Each row of a before or after table is a point. The points were changed in one or more steps. Then noise was added and the rows were shuffled. The steps act on how far a point lies along the listed directions, d1 being the first. What was done? A step turns or swaps two directions, mirrors them in a line or flattens them onto one, adds a multiple of one to another, or multiplies one. Angles are multiples of 10 degrees, from the lower direction toward the higher: turns from -170 to 170, lines from 10 to 170 but not 90. Use the fewest steps. Two steps may share a direction if one is a turn and the other turns, adds or multiplies; they go together, in the order done. Otherwise the lowest direction goes first.

Directions:
(1): [ 0.17 -0.34]
(2): [0.34 0.17]
Before (11 x 2):
[[-0.13  0.22]
 [-0.01 -0.34]
 [ 0.03  0.11]
 [ 0.33  0.68]
 [ 0.23  0.07]
 [ 0.28  0.86]
 [-0.34  0.05]
 [-0.31  0.19]
 [ 0.12 -0.03]
 [-0.18  0.22]
 [ 0.17  0.02]]
After (11 x 2):
[[-0.22  0.03]
 [ 0.46  0.41]
 [-0.29 -0.07]
 [ 0.04  0.08]
 [ 0.20  0.08]
 [-0.08 -0.15]
 [ 0.09  0.02]
 [ 0.15  0.04]
 [-0.07  0.08]
 [-0.09  0.07]
 [ 0.46  0.50]]
Steps: multiply d1 by 0.4

Directions:
(1): [-0.01  0.00 -0.49 -0.26  0.10 -0.15  0.43 -0.23]
(2): [ 0.39  0.21  0.20 -0.34  0.11  0.44  0.12 -0.07]
Before (8 x 8):
[[ 0.48  0.28 -0.07 -0.57  0.21  0.44  0.20 -0.28]
 [-0.24 -0.11  0.05  0.01  0.05 -0.35  0.08  0.04]
 [-0.02 -0.10  0.00  0.19 -0.03 -0.02  0.21 -0.15]
 [ 0.30  0.04  0.74  0.16 -0.09  0.71 -0.29  0.41]
 [-0.01  0.15 -0.03 -0.02 -0.10  0.04 -0.04 -0.06]
 [ 0.08 -0.01  0.84  0.24 -0.04  0.33 -0.48  0.37]
 [ 0.50  0.18 -0.03 -0.33  0.23  0.47  0.50 -0.14]
 [-0.23 -0.12  0.42  0.47 -0.30 -0.16 -0.50  0.45]]
After (8 x 8):
[[ 0.08  0.05  0.03 -0.04  0.01  0.03 -0.20 -0.07]
 [ 0.15  0.08  0.33 -0.03 -0.12  0.20 -0.12  0.26]
 [-0.04  0.13  0.01 -0.01 -0.11  0.02 -0.05 -0.03]
 [ 0.27  0.03  0.75  0.18 -0.12  0.68 -0.32  0.39]
 [ 0.09 -0.04  0.07  0.20  0.05  0.09  0.13  0.08]
 [ 0.00 -0.09 -0.02  0.17 -0.02 -0.02  0.23 -0.15]
 [-0.13 -0.05  0.03 -0.11  0.09 -0.24  0.19 -0.02]
 [ 0.22  0.06  0.81  0.07  0.01  0.47 -0.35  0.31]]
Steps: flatten d1 and d2 onto the line at 150 degrees
